Each point is reached from the start by the listed moves, each made once or not at all, plus a little noise. Say if it took an odd or an even number of moves. Then give how often each move was made.
In the rows, zero is written as 128.

Moves:
(1): [143  98 103 154 127]
(2): [134 178  91 141 140]
(3): [160 145 156 123 154]
Start: [126 132 135 157 109]
Points:
[174 119 135 180 130] => even (1, 0, 1)
[149 151  72 198 120] => even (1, 1, 0)
[141 103 113 182 105] => odd (1, 0, 0)

Moves:
(1): [175 148 124 112 138 121 119 113 128]
(2): [126 158 136 155 124 115 131 146 145]
(3): [116 124 144 105  98 109 118 135 137]
(4): [136 123 138 128 128 115 152 127 128]
(5): [125 136 155 129 145 140 120 132 121]
(6): [149 125 134 142 110 152 122 118 133]
(7): [134 140 143 103 110 169 138 141 125]
(8): [137 116 128 139 136 133 110 174 121]
(9): [121 120 138 116 140 121 131 131 175]
Start: [164 129 123 130 111 117 142 121 134]
Points:
[188 123 160 106  52 168 117 176 139] => even (0, 0, 1, 0, 0, 1, 1, 1, 0)
[186 143 190 161  82 112 126 186 151] => even (0, 1, 1, 1, 1, 1, 0, 1, 0)
[221 177 169 145 126 126 122 121 196] => odd (1, 1, 0, 0, 1, 1, 0, 0, 1)
[191 106 154 132  71 115 134 164 143] => even (0, 0, 1, 1, 0, 1, 0, 1, 0)
[231 143 157  90  59 160 110 162 137] => odd (1, 0, 1, 0, 0, 1, 1, 1, 0)
[199 147 156 101 148 117 128 115 171] => odd (1, 0, 0, 0, 1, 0, 0, 0, 1)
[177 153 191 132 124 141 155 204 182] => even (0, 1, 0, 1, 1, 0, 1, 1, 1)

Moves:
(1): [165 113 133 115 138 150 161 105 145 121 125 114 162  97 124  75 105 145
 170 126 118]
(2): [152 153 127 136 144 119 130 118 113 120 154 125 131 138 152 119 125 126
 110 112 123]
(3): [133 134 142 106 131 121 144 125 121 144 104  97 116 124 117  90 121 123
 124 127 138]
(4): [141 111 155 140 140 126 124 125 121 129 122 127 120 144 130 141 133 128
 149 136 125]
(5): [124 100 137 132 144 149 118 110 103 167 141 137 126 107 106 140 131 119
 127 125 125]
(6): [138 116 127 113 129 182 143 118 124 122 126  84 124 132 127 142 138 106
 132 141 101]
(7): [112 102 132 140 138 132 139 118 114  92 136 141 112 116 117 119 123 118
 121 145 126]
(8): [140 144 126 142 142 125 143 149 138 136 126 127 155 131 121 142 128 131
 102 133 133]
(9): [115 117 136 128 158 148 121 114 162 126 117 142 133 151 132 107 108 114
 144 114 134]
(10): [144 119 110 133 134 127 143 118 136 142 124 145 122 134 157 105 108 121
 118 165 131]
(11): [120 112 154 103 118 138 121 131 133 134 158 138 120 146 128 130 129 138
 106 125 124]
(12): [130 147 156 126 113 135 131 127 104 141 114 161 158 144 111 110 134 103
 128 122 121]
(13): [ 98 137 111 155 130 108 138 107 148 162 144  91 154 150 129  93 139 160
 129 130 173]
(14): [156 103 119 102 140 115 122 100 132 102 125 126 151 163  97 141 106 109
 148 113 128]
(15): [105 122 125 116 132  89 142 134 129 132 108 151 136 117 149 171 142 133
 135 110  90]
(16): [117 153 137 124 126 116 139  97 140 116 154 123 107 117 104 168 116 137
 126 129 141]
(17): [135 134 112 121 123 126 144 123 161 134 132 140 107 120 103 101 158 122
 150 116  97]
(18): [114 153 102 128 131 128 147 150 116 145 138 133 130 145 129 122 127 168
 124 116 142]
Start: [ 85 123 123 129 119 105 107 126 112 122 148 101 154 102 142 164 122 126
 129 129 132]
Points:
[155 184 155 105 172 115 249  82  92 163 139  79 207 118 154 145  93 138
 141 140  88] => odd (1, 1, 1, 1, 0, 1, 0, 1, 0, 1, 0, 1, 0, 0, 1, 1, 0, 1)
[ 63 131  50 139 158 158 175  88 187 186 159  71 155 166 152  68 132 153
 159 144 141] => even (0, 0, 0, 0, 0, 1, 0, 0, 1, 1, 0, 0, 1, 0, 0, 0, 1, 1)
[132  31 110  90 168 125 144  57 122 157 130 118 145 125 114 214 143  72
 190 139  33] => odd (0, 0, 0, 1, 1, 1, 0, 0, 0, 1, 0, 0, 0, 1, 1, 0, 1, 0)
[ 98  90 178  61 160 158 159  35 182 167 185  99 131  69  57  79  93 132
 180  95 115] => odd (1, 0, 1, 0, 1, 0, 0, 0, 1, 0, 1, 0, 0, 0, 0, 1, 1, 0)
[ 59 114 107 164 176 119 133  88 183 207 168 102 189 120  90 110 145 132
 145 109 154] => odd (0, 0, 0, 0, 1, 0, 0, 1, 1, 0, 0, 0, 1, 0, 0, 0, 1, 0)
[154  17 171  82 226 167 177  34 150 101 183 116 196 129  87 158 114  80
 188  90  20] => even (1, 1, 0, 1, 1, 1, 1, 1, 1, 0, 1, 0, 0, 1, 1, 0, 1, 0)
[146 132 195  56 133 188 185  29  99 171 201  67 151  75  59  88 125  93
 153 103  67] => odd (1, 1, 1, 0, 1, 1, 0, 0, 0, 0, 1, 1, 0, 0, 0, 1, 1, 0)

Moves:
(1): [144 119 136 137 127 122 132  97 129 130 146 143 135 134 122 112 127 105
 118 129 100 109 134 156 116]
(2): [132 157 152 143 120 134 127 131 120 124 133 107 123 133 150 120 130 145
 136 140 117 124 123 129 111]
(3): [119 125 150 126 158 101 147 118 144 120 131 127 134 147 136 137 139 124
 117 145 131 147 127 112 124]
(4): [136 118 118 162 129 133 157 128 117 105 130 124 120 125 114 115 149 145
 113 133 136 130 106 127 135]
(5): [121 135 123 117 149 141 143 108 129 104 141 127 113 121 141 139 131 138
 117 138 139 119 111 109 120]
(6): [144 111 139 123 140 169 126 146 101 145 122 138 130 105 107 113 108 130
 121 142 144 135 136 131 133]
(7): [101 134 131 106 109 145 148 105 122 135 122 129 115 130 130 116 119 124
 150 148 128 131 140 133 125]
(8): [137 136 126 130 133 134 142 163 127 169 129 117 101 121 132 142  98 134
 121 123 100 137 175 135 124]
(9): [144 120 129 147 128 153 136 153 163 127 129 135 114 155  97 161 126 117
 126 120 115 136 124 102 130]
(10): [137 125 124 139 145 131 127 135 162 182 128 132 120 118 112 149 139 126
 125 114 164  98 127 134 142]
(11): [113 112 138 148 108 137 122 134  96 139 168 122 168 124 130 145 140 123
 138 147 115 125 124  96 128]
(12): [103 136 121 135 139 149 148 108 125 125 126 199 129 115 143 118 159 105
 138 137 142 120 115 151 133]
(13): [147 122 114 127 135 130 144 129 126 129 117 110 152 130 128 126 110 121
 144 134 114 151 124 117 117]
(14): [126 129 127 133 157 130 133 128 122 140 123 128 114 153 112 140 140 125
 146 136 138 131 145 119  99]
(15): [131  92 148 166 148 135 121 131 144 134 133 121 139 138 147 158 140 182
 118 118 115 115 132 134 128]
(16): [127 139 124 135 119 109 123 121 120 115 107 121 144 115 112 161 117 124
  94 124 137 132  91 138 140]
(17): [140 154 122  88 140 147 134 158 147 105 148  97 126 142 104 151 181 139
 111 117 133 124 137 155 137]
(18): [130 128 113 138 122 136 131 111 129 128 143 150 149 119 101 119 128 148
 131 133 121 137 117 110 133]
(19): [138 117 146 127 131 120 154 128 121 132 119 131  90 109 122 137 114 149
 152  97 154 157 106 125 125]
(20): [129 121 122 108 115 115  98 137 116 123 117 135 116 108 148 150 113 145
 141 181 137 106 120 118 149]
(21): [141 116 136 149 117 128 128 123 132 131 125 138 125 130 151 137 142 149
 119 125 143 122 136 125 113]
(22): [130 117 117 129 128 128 108 116 127 153 130 130 107 133 146 133 123 131
 124 136 124 155 121 119 136]
(23): [133 145 131 148 131 119 119 107 133 118 120 111 117 109 127 124 118 109
 133 122 118 144 141 135 128]
(24): [118 117 125 127 133 107 117 140 154 121 149 119 128 134 137 143 106 131
 117 135 142 144 126 141 115]
Start: [110 161 135 154 100 105 142 117  92 126 134 112 145 126 156 106 139 116
 130 100 134 122  94 110  95]
Points:
[167 171 102 187 135 176 240  81  87 206 131 164  92  38  65 138 135 118
 121 102 157 195  71 188 127] => even (1, 0, 0, 1, 0, 1, 1, 1, 0, 1, 0, 1, 1, 0, 0, 1, 1, 1, 1, 0, 0, 1, 1, 0)
[ 92 142 183 218 165 139 191  49 105 172 123 150 130 184 249 133 186 172
 169 165 137 158 108 101  37] => odd (0, 1, 1, 0, 0, 0, 1, 0, 0, 0, 0, 1, 1, 1, 1, 0, 0, 0, 0, 0, 1, 1, 0, 0)
[109 147 175 130 158 200 145 176 126 110 178  69  82 160 152 215 152 217
 134 192 162 105 110 102  59] => even (0, 1, 0, 0, 1, 1, 1, 0, 1, 0, 0, 0, 0, 1, 1, 0, 1, 0, 0, 1, 0, 0, 0, 1)
[102 167  99 109  96 140 112 114  71 105 214 110 149 104 163 172 187 170
 127 185 139 123  51  52 130] => even (0, 0, 0, 0, 1, 0, 0, 0, 0, 0, 1, 0, 0, 0, 0, 0, 1, 1, 0, 1, 0, 1, 0, 0)
[126 176 168 231 136 141 129  86  65 147 183 121 111 103 226 246 207 179
  92 177 102  93 110 142  67] => even (1, 1, 0, 0, 1, 0, 0, 1, 0, 0, 1, 1, 0, 1, 1, 1, 1, 0, 0, 1, 1, 1, 1, 0)

Moves:
(1): [136 135 144 127 130 121 139 119 121 148 126 136 156 132 115 141 116 114
 130 147 121 130 145 141 125 126]
(2): [142 127 118 115 117 129 126 128 117 127 151 128 136 119 141 139 109 125
 118 125 139 147 111 128 143 119]
(3): [127 147 131 127 105 131 127 138 124 133 107 127 133 122 117 137 137 142
 114 117 121 137 138 114 113 130]
(4): [143 117 140 130 138 131 135 151 119 108 112 115 146 143 120 121 126 129
 114 139 108 134 131 123 135 124]
(5): [140 119 137 109 133 121 111 114 113 127 119 114 127 131 108 135 127 126
 129 131 122 152 130 129 134 116]
(6): [106 108 131 122 124 112 117 139 125 132 130 131 139 147 137 108 146 120
 127 126 125 148 143 133 129 128]
(7): [132 125 118 123 118 119 131 126 143 117 134 137 126 128 133 124 117 120
 135 124 126 127 143 128 126 121]
(8): [128 126 126 140 135 115 128 121 132 131 142 125 128 121 119 129 138 118
 116 118 126 130 133 135 130 120]
(9): [118 129 115 121 136 121 113 124 130 123 132 109 123 123 141 143 133 141
 122 127 106 125 130 121 131 136]
(10): [139 126 129 128 138 124 128 125 125 150 134 129 111 129 130 125 145 117
 134 125 136 143 134 126 130 121]
(11): [136 102 125 142 125 139 119 118 135 131 119 127 131 108 129 135 106 137
 130 144 147 121 121 128 123 141]
(12): [131 139 121 127 138 140 133 126 137 141 123 125 134 122 135 117 126 118
 130 127 124 120 141 137 136 144]
(13): [128 129 129 110 136 132 133 101 127 136 137 130 123 130 130 128 137 116
 120 131 137 132 135 128 133 124]
(14): [136 116 128 123 110 145 129 135 123 131 123 117 144 122 126 111 139 147
 138 132 131 116 134 129 109 123]
(15): [111 135 133 112 132 129 141 145 113 130 131 152 130 120 105 123 118 120
 117 145 126 124 135 124 119 133]
(16): [117 120 148 122 147 137 140 133 135 118 136 134 136 135 116 136 128 135
 134 124 132 138 144 133 133 113]
(17): [120 123 130 143 122 119 128 143 111 115 124 120 142 111 132 136 128 111
 132 144 125 143 122 133 124 135]
(18): [115 121 118 119 131 112 138 122 130 121 127 120 126 133 117 143 131 133
 124 133 144 127 131 139 131 125]
(19): [131 136 128 129 130 140 142 126 142 129 121 144 125 125 111 136 129 122
 131 138 122 130 122 139 128 122]
(20): [109 128 133 121 135 108 131 132 147 126 137 129 130 127 129 117 150 139
 133 108 124 139 129 109 128 147]
(21): [136 142 124 135 145 134 146 127 134 135 114 130 116 116 136 117 137 122
 121 140 121 138 141 143 139 119]
(22): [103 117 118 126 124 127  99 119 120 135 103  91 126 127 119 122 124 114
 124 156 141 128 127 106 134 118]
(23): [126 120 138 118 142 126 130 125 128 136 106 115 131 119 131 124 130 113
 136 121 122 133 124 129 122 121]
(24): [121 130 125 122 128 124 131 124 132 114 120 115 132 131 136 129 115 125
 127 138 128 141 128 135 102 123]
Start: [135 132 139 121 117 129 132 118 121 132 147 128 133 131 104 143 139 130
 123 146 150 133 120 121 134 137]
Points:
[ 88 118  99  81 105 121 121  96  91 141 116  86 136  74  75 203 113  97
  81 232 186 195 118 106 110 128] => even (0, 1, 1, 0, 0, 0, 0, 0, 1, 1, 1, 0, 1, 0, 1, 0, 1, 1, 1, 0, 0, 1, 0, 1)
[134 119 153 116 114 110 153 133 145 145 128 122 215 120  86 144 129 111
  86 164 128 203 153 134 118 152] => odd (1, 1, 1, 1, 0, 1, 0, 1, 0, 0, 1, 1, 0, 0, 0, 0, 0, 0, 1, 1, 0, 0, 0, 1)
[ 94  94 185  79 130 106 171 117 143 140 141 142 205 127  83 125 178  86
 159 161 136 188 179 142 111 117] => even (1, 0, 0, 0, 0, 1, 1, 0, 0, 0, 0, 0, 1, 1, 0, 1, 1, 0, 1, 1, 0, 0, 1, 0)
[ 52  63 133 100 118  97 134 121 122 115 123  97 206 103  48 168 115  95
 119 249 159 167 185 152  88 111] => even (1, 0, 0, 0, 0, 1, 1, 1, 1, 0, 1, 0, 0, 1, 1, 1, 1, 1, 1, 0, 0, 1, 0, 1)
[102 104 189  59 148 100 163 114  70 190 120 112 202 114  31 145 191  68
 115 175 151 213 217 159 112 104] => even (1, 0, 1, 0, 1, 1, 0, 1, 0, 1, 0, 1, 1, 1, 1, 1, 1, 1, 0, 0, 0, 0, 1, 0)
[147  91 116 110 115 145 132 114 127  97 118  71 183  97 133 135 113 123
 119 199 130 139 152 131 101 157] => odd (0, 0, 0, 1, 0, 0, 1, 0, 1, 0, 1, 1, 1, 1, 0, 0, 1, 0, 0, 0, 0, 0, 0, 1)
[ 68  76 122  63 125 111 116  94 114 144 105  72 166  93  41 156 157  89
 105 220 167 210 206 134  97 108] => even (0, 0, 1, 0, 1, 1, 1, 1, 1, 1, 1, 1, 1, 1, 1, 1, 1, 1, 1, 0, 0, 1, 0, 1)
[147 122 117 100 149 104 145 134  82 128 111  72 156  69  79 181 121 105
  61 206 132 222 154 144 132 132] => even (0, 1, 1, 1, 1, 0, 0, 1, 1, 1, 1, 1, 0, 0, 1, 0, 1, 1, 0, 0, 1, 0, 0, 1)
